Each row is a point. To make a cloud, some directions were put in groups of two or more. Within a group, all points are equally far from the middle, so they leave a hole (a ring in 2 directions, a hollow ball in 3). The other directions are filled evenly. Then the cloud was stretched, turned, moved and blurred a little. How many holes are there, and how many directions does each take, smallest first?
(in the rows, 128 means zero)

Cloud:
[[174 118  97]
 [ 77 120 134]
 [111 130 162]
 [ 85 113 135]
 [161 111 117]
 [112 124  86]
 [115 153 128]
 [175 108 129]
 [117 146 161]
 [ 87 121 108]
 [102 132 108]
 [108 132 178]
 [162 131 174]
 [ 82 118 140]
 [159 140  94]
 [167 128 100]
 [180  89 119]
 [139 151 134]
 [134  81 113]
 [ 75 115 123]
 [130 136 167]]
Holes: 0

Cloud (28 x 4):
[[ 79 138 118 150]
 [196 133 151 133]
 [154  98 123 150]
 [108 153 103 112]
 [171 111 136 105]
 [159  98 104 142]
 [ 86 144  94 144]
 [108 154  81 141]
 [168 103  89 148]
 [105 154 113 108]
 [187 118 135 113]
 [133 106 124 180]
 [132 134 162 148]
 [112  78  96 132]
 [132 174 108 120]
 [155 112 118 176]
 [148 137 119  75]
 [134 109 102 103]
 [148 133 118  78]
 [145 103 145 153]
 [ 90 145 131  97]
 [104  94 127 186]
 [104 106 159 161]
 [160 112 142 151]
 [ 84 135 117 100]
 [144 116 113  92]
 [117  81 168 127]
 [140 162 142 146]]
Holes: 1 (2)

Cloud:
[[130 142 181 153 156 140]
 [124 129 112 158  97 129]
 [131 173 155 107 153 164]
 [150 140 159 101  87 108]
 [131 147 113 166 146  73]
 [107 115 106  70 131 109]
 [127 161 148 103 116  95]
 [182 134 141 129 158 118]
 [ 99 117  97 114 122 133]
 [177 118 175 129 125 103]
 [174 103 146 129 106 134]
 [142 145 161  94 105 106]
 [154  70 158 129 142 115]
 [159 135  87 138 128 109]
 [106  97 126  93 120 145]
 [ 97  72 145  92 166 123]
 [109 145 176 113 155 174]
 [127 114 127  60 140 107]
 [ 94 120 122 101 163 104]
 [ 97 154 118 100 154 124]
 [131  93 177 142 169 131]
 [102 169  96 124 113 100]
 [126 164 121  81 125 143]
 [146 115 186 123 137 115]
 [152 181 135 131 100 139]
 [156  92  93 155 124 100]
 [174  92 149 150 102 102]
 [ 74 114 121 109 163 133]
 [172 149  83 143  90  86]
 [ 88 107 110 107 119 113]
 [157  95  89 132 103  65]
 [141 125 133 122 181 108]
 [ 97 153  98 124 144 119]
 [130  86 144 109 107 112]
 [121  77 139 101 120 114]
 [137 107 124 161 146 144]
 [118 125 110 171 149  72]
 [150 138 133 110 104  68]
 [ 95  93 115 100 125 103]
 [119 153 135 111 133  88]
 [173 131 135  90  99  97]
 [174 155  91 145 104  96]
 [ 96  92 124  96 122 121]
 [119 149 179 139 130 121]
 [143 147 112  70 127 147]
 [170 148 146  94 125 166]
 [123 135 184 127 178 173]
 [116 144 153 143 134 162]
 [169  95 140 132 112 136]]
Holes: 2 (2, 3)
